Each row of a before or after table is a point. One or more steps were done to the points. Then noise was added and the rows were shuffled. The steps act on columns, c1 being the first. Write out the steps. A step turns or swaps two columns, mirrors them in a line or flattens them onto one, adds a multiple of one to another, or multiplies or shifts one. Angles are multiples of 10 degrees, from the lower column toward the higher: turns from -170 to 170, lines from 10 to 170 but not 90. Use the fewest steps. Two steps may share a column if one is a turn and the other turns, adds or multiplies; they go together, in the order done. Otherwise the lowest column goes first.

Before:
[[ 3.8 -2.0]
 [-0.8 -0.7]
 [ 4.4  1.6]
 [-1.4  1.8]
 [ 1.7 -2.4]
 [ 7.7  3.1]
 [ 0.6 -4.4]
 [-0.9 -0.7]
 [ 1.5  3.0]
 [ 0.1  1.9]
 [-2.2 -4.7]
 [ 5.9 -3.7]
 [ 1.5 -2.6]]
After, 13 rows:
[[-0.7 -0.8]
 [-2.0  3.9]
 [-2.6  1.3]
 [-4.2  0.6]
 [ 1.9  0.0]
 [-3.8  5.9]
 [-2.4  1.8]
 [ 3.3  7.9]
 [-1.0 -0.6]
 [ 2.0 -1.7]
 [-4.8 -2.1]
 [ 2.9  1.4]
 [ 1.6  4.6]]
Steps: swap c1 and c2

Before:
[[-1.8  0.9 -0.4 -4.4]
 [ 0.6 -0.7 -0.2 -1.6]
 [-2.2 -0.9  0.7  2.1]
 [-5.1 -3.8  5.2  2.7]
 [-0.2  0.6  4.6  3.3]
 [ 5.8 -2.0 -1.1  5.2]
 [-2.3 -1.1  3.3  2.8]
 [-1.0 -0.8  2.2  0.4]
 [ 5.1  3.0 -4.2  4.2]
 [-1.8 -3.5 -2.9 -5.4]]
After:
[[ 5.9 -2.2 -0.2 -4.5]
 [-0.3  0.7 -5.8 -1.7]
 [-0.5 -0.9 -2.2  0.9]
 [-1.5 -3.5  4.9  6.0]
 [-2.5 -1.3 -1.3 -1.8]
 [-4.9 -3.9 -5.2  1.0]
 [ 5.0  2.7  2.0 -6.7]
 [-1.7  0.7  2.0  3.7]
 [ 0.5 -0.7  0.9  1.4]
 [-2.3 -1.1 -3.6 -1.1]]
Steps: add 0.5 times c2 to c4; turn c3 and c4 by 160 degrees

Before (11 x 6):
[[-1.1  0.0 10.1 -4.5 -2.5  3.0]
 [ 2.4 -1.3 -0.3 -4.5  2.0 -3.3]
 [ 4.1 -0.7 -0.9 -0.2 -0.4  2.1]
 [ 0.8 -2.2 -0.9  3.0 -3.2 -2.0]
 [ 2.8 -2.6 -2.3  1.9  1.8 -0.9]
 [-0.3 -2.7 -2.6 -2.8  1.4  2.5]
 [ 2.8 -0.1  0.5 -5.1 -2.9  2.1]
 [-0.1  1.9 -1.5 10.5  4.7  0.8]
 [-0.6  4.1 -2.3 -4.5 -2.3  1.7]
 [ 3.1 -1.9  0.7  3.5 -3.6  0.9]
 [ 2.9 -2.5 -3.4 -4.3 -1.8  1.9]]
After, 11 rows:
[[-1.2  3.5 10.0 -2.9 -2.6  3.2]
 [ 3.2 -3.9  0.8  0.9 -3.5  0.9]
 [ 3.0  1.6 -3.2 -4.6 -1.8  1.8]
 [ 4.1 -0.1 -0.8 -0.7 -0.3  2.2]
 [ 0.9 -3.8 -1.0  0.3 -3.3 -1.9]
 [-0.1 -6.6 -1.5  8.1  4.7  0.7]
 [-0.2  0.5 -2.5 -3.7  1.5  2.2]
 [-0.6  6.1 -2.2  0.4 -2.3  1.9]
 [ 2.6  3.9  0.5 -3.4 -2.8  2.1]
 [ 2.8 -3.3 -2.3 -0.8  1.9 -1.0]
 [ 2.4  2.5 -0.5 -4.1  1.8 -3.4]]
Steps: turn c2 and c4 by 50 degrees

Before, 14 rows:
[[-2.5  0.6  0.3  3.3  0.3 -3.6  0.4  2.4  0.4]
 [ 1.2 -6.4 -1.2  3.1 -4.6 -0.8  2.9 -0.9  5.7]
 [ 3.8 -4.7 -5.1 -4.2 -1.8  0.6  4.6  2.6 -0.2]
 [-4.5 -0.9 -0.6  2.9 -2.7 -2.6 -3.0 -1.5 -2.4]
 [-1.0 -1.5 -0.3  2.5  1.5 -3.5  4.3  3.2 -1.7]
 [-5.0 -2.2 -3.6 -1.8  0.8 -6.0 -3.3  0.2  0.9]
 [ 0.6  1.6 -5.7  1.1 -7.4  1.8  2.9  6.0 -1.7]
 [ 1.6 -0.2 -6.1 -1.7 -1.1  2.5 -2.4  0.7 -0.2]
 [ 1.7  1.4  1.2 -2.9 -4.2 -5.7 -0.6  6.4  3.2]
 [ 0.8 -6.2 -3.4 -1.4  0.4  1.1 -3.7  3.2  1.4]
 [-3.9 -2.6  1.7 -2.5 -2.7 -0.4  1.4  5.2 -0.4]
 [-5.2 -0.3 -4.7 -0.2 -0.9 -3.1 -4.5 -2.4  5.1]
 [ 2.6 -0.4 -0.8 -2.6 -4.1 -3.0  3.1  2.6  5.0]
 [-2.1 -0.4 -2.1  1.1 -5.3  0.2 -0.2 -0.6  3.8]]
After:
[[-4.1 -1.1 -0.9  3.1 -2.5 -2.5 -3.1 -4.5 -2.6]
 [ 0.9 -6.6 -1.4  3.1 -4.7 -1.0  2.8 -3.9  5.6]
 [-4.0 -2.6  1.9 -2.5 -2.4 -0.5  1.1  2.5 -0.8]
 [ 2.7 -0.3 -0.8 -2.6 -3.9 -2.9  3.0 -0.2  4.9]
 [-5.2  0.0 -4.5 -0.4 -1.3 -2.9 -4.4 -5.4  5.3]
 [-5.1 -2.4 -3.7 -1.9  1.1 -5.9 -2.9 -3.0  0.8]
 [ 0.5  1.4 -5.5  1.3 -7.6  2.0  3.0  2.9 -1.6]
 [-2.9  0.4  0.5  3.4  0.3 -3.5  0.6 -1.1  0.5]
 [-0.7 -1.8 -0.4  2.6  1.2 -3.5  4.3  0.1 -1.8]
 [ 0.7 -6.0 -3.6 -1.5  0.3  1.4 -3.8  0.4  1.4]
 [ 1.8  1.9  1.2 -2.8 -4.3 -5.7 -0.6  3.3  3.3]
 [-1.9 -0.6 -1.7  1.4 -5.5  0.4 -0.3 -3.8  4.0]
 [ 3.9 -4.5 -5.2 -4.3 -1.7  0.9  4.6 -0.4 -0.1]
 [ 1.6 -0.2 -6.2 -1.2 -0.8  2.4 -2.5 -2.3 -0.2]]
Steps: shift c8 by -3.0

Before (8 x 12):
[[ 1.3 -1.4  1.9  3.4 -1.4  6.7 -5.5  0.0  1.6 -1.2 -0.6 -4.2]
 [-1.3  1.3  4.4 -3.1  3.9 -1.5 -2.2  4.3 -4.3  1.5 -3.0  0.3]
 [ 4.9 -6.8 -4.2 -1.5 -3.7  1.7  1.8 -3.3  3.9  3.0 -1.7  0.3]
 [-2.0  2.1  0.2 -3.9 -1.7  4.0 -4.9 -1.9  2.4  7.1  4.3  3.9]
 [ 6.4 -5.6  0.1 -3.5 -0.5 -1.5  1.4 -3.7 -2.1  1.1 -1.1  3.0]
 [ 4.2  1.4  4.8 -0.9  1.7  3.6 -0.4  4.1 -1.0  2.0 -0.6 -4.7]
 [-0.8  0.3  1.6  3.1  2.0 -0.2 -5.3 -3.3 -2.0  3.5  3.3 -5.1]
 [-2.2  0.0  0.8  5.5  2.0  2.1  0.7  4.3  1.7 -0.8  2.4  3.9]]
After:
[[-2.0 -0.4  1.0  1.4  2.0  2.1  0.7  4.2 -2.0  0.5  2.3  3.8]
 [-1.0  1.0  1.7  2.2  2.1  0.0 -5.3 -3.4 -2.9 -3.4  3.3 -5.3]
 [ 1.1  0.4  2.1  0.7 -1.4  6.5 -5.5 -0.2 -0.7  1.6 -0.7 -4.3]
 [-1.0 -0.8  4.2  1.1  3.8 -1.4 -2.2  4.2 -1.0 -1.7 -3.1  0.3]
 [ 4.3 -0.7  4.9  0.2  1.7  3.5 -0.5  4.3  0.0 -2.7 -0.4 -4.6]
 [ 6.4  5.5  0.1 -0.2 -0.3 -1.7  1.5 -3.5  0.5  0.9 -1.1  2.4]
 [ 5.1  7.2 -4.1 -2.1 -3.9  1.4  1.9 -3.5  3.0 -0.3 -1.5  0.2]
 [-2.2  0.1  0.0 -2.9 -1.6  4.2 -4.8 -2.1  3.3 -7.4  4.2  3.9]]
Steps: turn c2 and c10 by -160 degrees; flatten c4 and c9 onto the line at 130 degrees

Before:
[[-2.2 -3.1  0.2  3.0  1.7 -1.7  1.4  1.3  3.6  0.9 -1.0  1.4  1.8  3.1]
 [ 8.5 -4.6  0.1 -1.0 -1.8 -4.0 -0.2  1.9  0.7 -2.3 -0.3  5.5  4.4 -1.0]
 [-6.8 -3.7  2.9  1.0 -3.8 -0.1 -5.7 -3.4 -8.7 -1.7  3.3 -8.8 -2.0 -3.3]
 [-1.9  1.2  1.7 -3.6 -0.1 -1.8  0.4 -1.1 -0.6 -1.9  6.1 -4.0  0.6 -0.8]
 [ 4.4 -3.8 -1.3 -2.8 -2.8  0.1  0.6  1.5 -2.1 -2.3  2.9 -5.1 -6.0  1.4]
 [-0.8  3.9  4.1  2.2  2.2  1.1 -0.8  3.1  1.0 -2.0 -3.6  1.9  7.3 -4.7]
 [ 1.6  0.1  2.1 -1.5  2.6 -1.2 -0.7  2.0 -5.8  1.5 -5.4  4.3  2.5  1.8]
 [ 2.9  0.1 -1.7 -0.4  2.3 -4.8 -5.8  1.7  0.6  3.6 -1.5  5.5 -4.7 -1.9]
 [-7.2  0.8  1.5 -2.2 -2.2  1.3  4.6 -4.1 -0.6 -3.0 -0.1 -3.1 -0.9 -3.5]
 [ 2.0 -1.5  0.7 -1.1  2.9  2.2 -3.9 -2.9 -1.8  2.2 -2.0  1.8  1.9 -2.9]
 [-1.2 -3.7 -2.1 -2.1 -3.8  1.4 -1.9  3.5 -1.4  2.4 -2.6  2.3  2.8  2.9]]
After:
[[ 2.9 -5.9  2.9  0.9 -3.9  0.0 -3.7  7.0 -6.0  8.9  3.3  0.0 -2.2 -3.4]
 [-0.9 -5.8 -1.8 -0.5  2.3 -4.8  0.0 -3.2  0.3 -6.1 -1.7  2.6 -4.8 -1.8]
 [ 2.5 -0.8  4.2  2.3  2.0  1.1  4.0 -1.8  1.2 -1.5 -3.8 -2.4  7.4 -4.6]
 [-5.2 -0.3  0.2 -1.1 -1.8 -4.0 -4.5 -6.8  0.3 -5.0 -0.5 -3.1  4.4 -1.0]
 [-0.3 -0.6  2.1 -1.5  2.5 -1.1  0.0 -2.6 -4.0 -4.6 -5.5  0.7  2.6  1.8]
 [ 3.4 -2.0 -2.2 -2.2 -4.0  1.4 -3.7 -1.8 -0.8 -2.7 -2.5  2.2  2.8  2.7]
 [-2.6  0.5 -1.4 -3.0 -2.7  0.1 -3.8 -4.0 -1.4  5.3  3.1 -1.1 -6.1  1.4]
 [ 2.7  1.4  0.3  3.2  1.7 -1.9 -3.1  0.2  2.6 -1.6 -1.1  0.6  1.7  3.1]
 [-3.3 -4.1  0.7 -1.0  2.9  2.4 -1.6  0.9 -1.1 -2.2 -2.1  2.1  1.9 -2.7]
 [ 2.7  4.7  1.5 -2.0 -2.2  1.3  0.7  8.0 -0.3  3.6 -0.1 -2.7 -1.0 -3.5]
 [ 0.7  0.4  1.7 -3.5  0.0 -1.8  1.1  2.1 -0.4  4.3  6.1 -1.4  0.7 -0.8]]
Steps: turn c1 and c8 by -140 degrees; swap c2 and c7; multiply c9 by 0.7; turn c10 and c12 by 100 degrees

Before, 14 rows:
[[ 5.7  1.4  1.2  4.2 -3.0 -1.0 -6.2  1.2  0.7 -3.2  2.2  1.4 -5.7  1.7
  -0.4  2.0 -2.3  1.6 -0.3 -1.1]
 [-3.2 -2.6  0.2 -1.2 -2.8  0.6 -8.8 -1.8 -2.8 -3.4 -3.1 -1.9 -3.7  0.8
  -0.5  2.3 -1.0  3.7  0.5  6.0]
 [-0.2  4.2  2.5  2.8 -0.1  2.4 -0.7 -0.4 -2.6  3.2  1.4 -4.2  1.1 -1.9
   3.7 -4.4  0.3 -0.8  1.7 -2.2]
 [ 0.8  1.3  0.9 -0.3  0.2  1.4 -2.9 -1.0  5.6 -1.0  7.7  5.2 -4.2 -0.8
   0.4  1.2  9.1  1.2 -1.0 -1.2]
 [-2.8 -4.7  2.0 -5.2 -0.9  2.5 -1.6 -3.1 -2.7 -3.5  4.2 -0.1 -3.6 -1.6
  -1.3  0.9  0.9  0.0 -1.0 -6.7]
 [-0.5 -1.6 -0.2  4.5  2.6  1.4 -2.3 -5.9 -3.0  2.0  3.2 -2.2 -2.3 -1.3
  -2.5 -2.8  2.4  1.4  3.2 -1.9]
 [-1.1  0.8 -4.2 -1.4  4.8 -2.5  3.1 -7.1  0.3 -1.7  1.1 -2.2 -2.2 -0.3
   3.0 -2.1  2.2 -3.3 -0.6 -2.7]
 [ 4.9  2.5  8.5  3.9 -1.6  3.6  0.8 -1.9  0.3 -2.8 -3.4  3.7 -7.5  7.4
  -0.7 -0.3 -4.3 -3.2 -5.1  0.8]
 [ 2.1 -0.8  5.6  1.1 -3.4 -1.1 -0.7  2.0  0.6  1.1  2.9  4.2 -0.5  3.4
   0.6  8.0 -1.2  0.7  0.2  0.1]
 [ 1.5  1.2 -3.0  0.3  3.6 -0.9 -4.7  2.2 -5.9 -8.4 -0.5  1.5 -0.2  1.0
   0.1 -0.3 -0.7  1.8  5.1  1.0]
 [ 1.5 -1.0 -1.1 -2.6  4.2  3.3 -1.4 -3.7  1.1 -1.0 -0.6 -0.3 -3.2  2.6
   0.1  5.0  1.8  1.3  2.7  0.1]
 [ 2.5  0.9 -0.4  1.6 -3.0  0.5 -5.2 -1.0 -1.5 -0.7  5.3  2.8  0.4 -3.4
  -1.1 -1.3 -1.1 -0.1  8.1 -0.8]
 [-2.3  0.2 -1.9 -2.1 -1.4  3.6  4.0  1.5  0.3 -0.4  1.5 -1.1 -2.5 -1.3
  -3.0  7.4  3.5  1.7  0.2  1.0]
 [ 2.4  4.6 -7.1  5.6  2.0 -0.5 -3.9 -1.2  0.1  0.5 -2.9  7.2 -3.9  2.3
  -0.8  2.4 -3.6  1.9  2.8 -0.6]]
After, 14 rows:
[[-3.3 -2.5  1.0 -1.2 -2.8  0.5 -8.8  6.2  2.7 -3.4 -3.8 -1.0 -3.8  0.7
  -0.3  4.5 -2.0  3.6  0.4 -1.6]
 [ 2.4  0.8  0.8  1.7 -3.2  0.4 -5.2 -0.2  1.1 -0.6  6.0  2.8  0.2 -3.4
  -0.5 -3.2  1.1  0.0  8.0  1.2]
 [ 1.5 -1.0  0.7 -2.6  3.9  3.4 -1.4  1.9 -1.2 -1.0  0.9 -1.5 -3.1  2.6
   0.1  4.0  1.4  1.3  2.7  3.2]
 [-0.6 -1.5  1.2  4.6  2.6  1.4 -2.2  1.2  2.9  1.8  6.1 -3.3 -2.2 -1.4
  -1.0 -2.5  0.4  1.4  3.2  6.2]
 [ 5.8  1.4 -1.2  4.3 -2.9 -0.9 -6.3 -1.5 -0.4 -3.2  2.1  2.6 -5.6  1.6
   0.0 -2.1 -1.0  1.7 -0.4 -0.7]
 [ 0.9  1.2 -2.9 -0.3  0.3  1.3 -2.9 -0.5 -5.1 -0.9  8.5 -1.8 -4.2 -1.0
   0.2  0.6 10.3  1.2 -1.1  1.4]
 [ 2.5  4.6  6.6  5.6  2.1 -0.4 -3.9 -0.1 -2.6  0.5 -2.3  7.8 -3.8  2.4
  -0.2  0.6  1.8  1.8  2.7  1.3]
 [-2.0  0.1  1.8 -1.9 -1.3  3.6  4.0  0.0 -1.0 -0.2  0.6 -3.1 -2.4 -1.3
  -1.1  9.1  2.0  1.7  0.2 -1.7]
 [ 2.0 -0.6 -5.5  1.2 -3.2 -1.2 -0.7 -1.0  1.5  1.0  2.1  4.0 -0.4  3.5
   0.3  6.5  1.6  0.6  0.2 -1.8]
 [ 4.9  2.7 -8.0  3.9 -1.8  3.6  0.9  1.7  2.7 -2.9 -2.8  5.6 -7.4  7.3
  -0.3 -3.6 -0.9 -3.2 -5.1  1.2]
 [-1.0  0.8  3.7 -1.3  4.9 -2.5  2.9  1.3 -1.6 -1.7  4.9 -3.3 -2.4 -0.2
   1.2 -1.3  0.1 -3.4 -0.7  7.5]
 [ 1.5  1.3  4.8  0.3  3.5 -1.0 -4.8  0.0  4.5 -8.6 -1.6  1.5 -0.3  1.0
   0.0 -1.5  0.4  1.7  5.2 -2.6]
 [ 0.0  4.3 -1.5  2.7 -0.1  2.3 -0.7 -1.8  3.4  3.4  2.1 -3.4  1.1 -2.0
   1.4 -4.1 -2.6 -0.8  1.7  1.5]
 [-2.7 -4.7 -1.1 -5.1 -0.8  2.5 -1.8 -4.5  3.1 -3.6  7.2 -0.7 -3.6 -1.6
  -0.7  2.8  0.6  0.0 -0.9  6.1]]
Steps: add -0.7 times c1 to c16; turn c3 and c9 by 160 degrees; turn c8 and c20 by -120 degrees; add 0.5 times c20 to c11; turn c12 and c17 by 40 degrees; multiply c15 by 0.4
